Every row gives one point. To make a cloud, some directions were put in groups of two or more. Within a group, all points are equally far from the middle, so they leave a hole (a ring in 2 directions, a hollow ball in 3). The other directions are filled evenly. Then the cloud was stretched, turned, moved and blurred a little. Count the holes, and give their numbers of directions, smallest first.

Cloud (19 x 3)
[[ 0.08 -0.38 -0.73]
 [ 0.14 -0.44 -0.30]
 [ 0.39 -0.44  0.33]
 [-0.40 -0.24 -0.30]
 [ 0.34 -0.49 -0.52]
 [ 0.10  0.29  0.60]
 [ 0.45 -0.31  0.66]
 [-0.59  0.33 -0.10]
 [ 0.59 -0.14  0.20]
 [ 0.34  0.91  0.19]
 [-0.18  0.56  0.28]
 [-0.41  0.44 -0.09]
 [-0.02 -0.80 -0.18]
 [-0.07  0.47 -0.39]
 [ 0.17 -0.39 -0.21]
 [ 0.18  0.20  0.40]
 [-0.06  0.61 -0.03]
 [-0.61  0.20  0.24]
 [ 0.15  0.09 -0.23]]
Holes: 0

Cloud (27 x 4)
[[-0.15  0.69  0.30 -0.22]
 [-0.07  0.27  1.14  0.50]
 [ 0.26 -0.74  0.20  0.05]
 [-0.10 -0.02 -0.99 -0.05]
 [ 0.11  0.00 -0.15  0.34]
 [ 0.74 -0.42 -0.19 -0.14]
 [-0.38 -0.32  0.01 -0.71]
 [-0.49  0.11 -0.20 -0.16]
 [-0.44  0.16 -0.19 -0.23]
 [-0.18  0.16  0.50 -0.23]
 [ 0.32  0.01  0.02 -0.05]
 [ 0.61 -0.10  0.62 -0.32]
 [ 0.22  0.28 -0.48  0.24]
 [ 0.33 -0.08 -0.18 -0.20]
 [ 0.55  0.35 -0.11  0.52]
 [-0.33 -0.23 -0.15  0.20]
 [-0.27 -0.12 -0.74 -0.14]
 [ 0.09  0.12  0.09 -0.68]
 [-0.03 -0.20  0.09  0.17]
 [-0.04 -0.21  0.12  0.28]
 [-0.31 -0.21 -0.27  0.33]
 [-0.56  0.38  0.33  0.21]
 [-0.07 -0.12 -1.17 -0.28]
 [ 0.16  0.72  0.03  0.69]
 [-0.48  0.49 -0.44  0.20]
 [-0.38 -0.54 -0.06 -0.09]
 [-0.15 -0.26 -1.08 -0.35]]
Holes: 0

Cloud (56 x 6)
[[-0.20 -0.05  0.75  0.19  0.17 -0.09]
 [-0.08  0.06  0.65  0.26  0.30 -0.15]
 [ 0.22  0.52  0.24 -0.06 -0.29 -0.34]
 [ 0.15 -0.29 -0.67 -0.02  0.40 -0.03]
 [-0.08 -0.28  0.40  0.61  0.14 -0.09]
 [-0.07 -0.36  0.47  0.52  0.10 -0.17]
 [ 0.07  0.35  0.00  0.63  0.01  0.75]
 [-0.74 -0.38  0.42  0.22 -0.17  0.28]
 [ 0.08  0.37 -0.82 -0.14 -0.03  0.02]
 [-0.75 -0.48  0.01  0.14  0.13 -0.25]
 [-0.44  0.12  0.11 -0.10  0.70 -0.32]
 [-0.47 -0.12  0.59  0.16 -0.20  0.62]
 [-0.61 -0.70 -0.17 -0.17 -0.05  0.34]
 [-0.01 -0.36 -0.37 -0.58  0.02  0.24]
 [-0.03 -0.03  0.01  0.76  0.19  0.77]
 [-0.03  0.23 -0.50  0.41 -0.62  0.76]
 [-0.23 -0.67  0.13  0.29 -0.16  0.72]
 [ 0.18 -0.14 -0.23  0.08  0.82  0.07]
 [ 0.44  0.02  0.03  0.22 -0.57 -0.39]
 [-0.80 -0.16  0.06 -0.39  0.38  0.40]
 [-0.52 -0.02 -0.38  0.00  0.57  0.76]
 [-0.15 -0.04 -0.08  0.83  0.18  0.58]
 [-0.21  0.40  0.64 -0.29 -0.22  0.14]
 [-0.22 -0.60 -0.59 -0.08 -0.33  0.47]
 [-0.56 -0.06 -0.38  0.47  0.47  0.09]
 [ 0.36 -0.30  0.18 -0.52 -0.23  0.17]
 [ 0.16 -0.42  0.01  0.77  0.15  0.18]
 [-0.40  0.53 -0.61  0.06  0.03 -0.06]
 [ 0.22  0.44  0.13  0.31  0.33  0.74]
 [-0.34 -0.78 -0.11  0.06 -0.38  0.47]
 [-0.45  0.27 -0.15 -0.75 -0.38 -0.22]
 [ 0.60  0.01 -0.31  0.40 -0.51  0.25]
 [-0.32 -0.38  0.17 -0.43  0.40 -0.50]
 [ 0.00 -0.28  0.57 -0.19  0.33  0.51]
 [ 0.29  0.31 -0.33  0.47 -0.55  0.56]
 [-0.14 -0.65  0.47  0.13 -0.18  0.48]
 [-0.13 -0.30  0.12 -0.11 -1.01  0.00]
 [-0.39 -0.03 -0.46  0.30  0.71  0.21]
 [ 0.37  0.45 -0.13 -0.21 -0.11 -0.46]
 [-0.37 -0.05  0.78  0.11 -0.06  0.19]
 [-0.09 -0.30  0.01  0.81  0.19  0.20]
 [ 0.25  0.54  0.09  0.35  0.34  0.49]
 [ 0.59  0.44 -0.17  0.19 -0.26  0.09]
 [-0.37  0.23  0.59  0.21 -0.31  0.05]
 [ 0.04 -0.55 -0.12  0.70 -0.03 -0.08]
 [-0.16  0.27 -0.50 -0.31 -0.20 -0.56]
 [-0.61 -0.31  0.16 -0.35  0.47 -0.33]
 [ 0.34 -0.23  0.03 -0.12  0.36 -0.59]
 [-0.16  0.06 -0.50  0.16 -0.77  0.76]
 [-0.35  0.26  0.55  0.01 -0.56  0.21]
 [-0.17 -0.23  0.80  0.07  0.16 -0.07]
 [-0.66  0.10  0.14  0.09 -0.55  0.73]
 [ 0.13  0.45 -0.55 -0.22 -0.01 -0.34]
 [ 0.26 -0.57 -0.38  0.47 -0.34  0.53]
 [-0.35 -0.69 -0.42  0.10 -0.05  0.60]
 [-0.35  0.24  0.29 -0.15  0.64 -0.29]]
Holes: 3 (2, 2, 2)
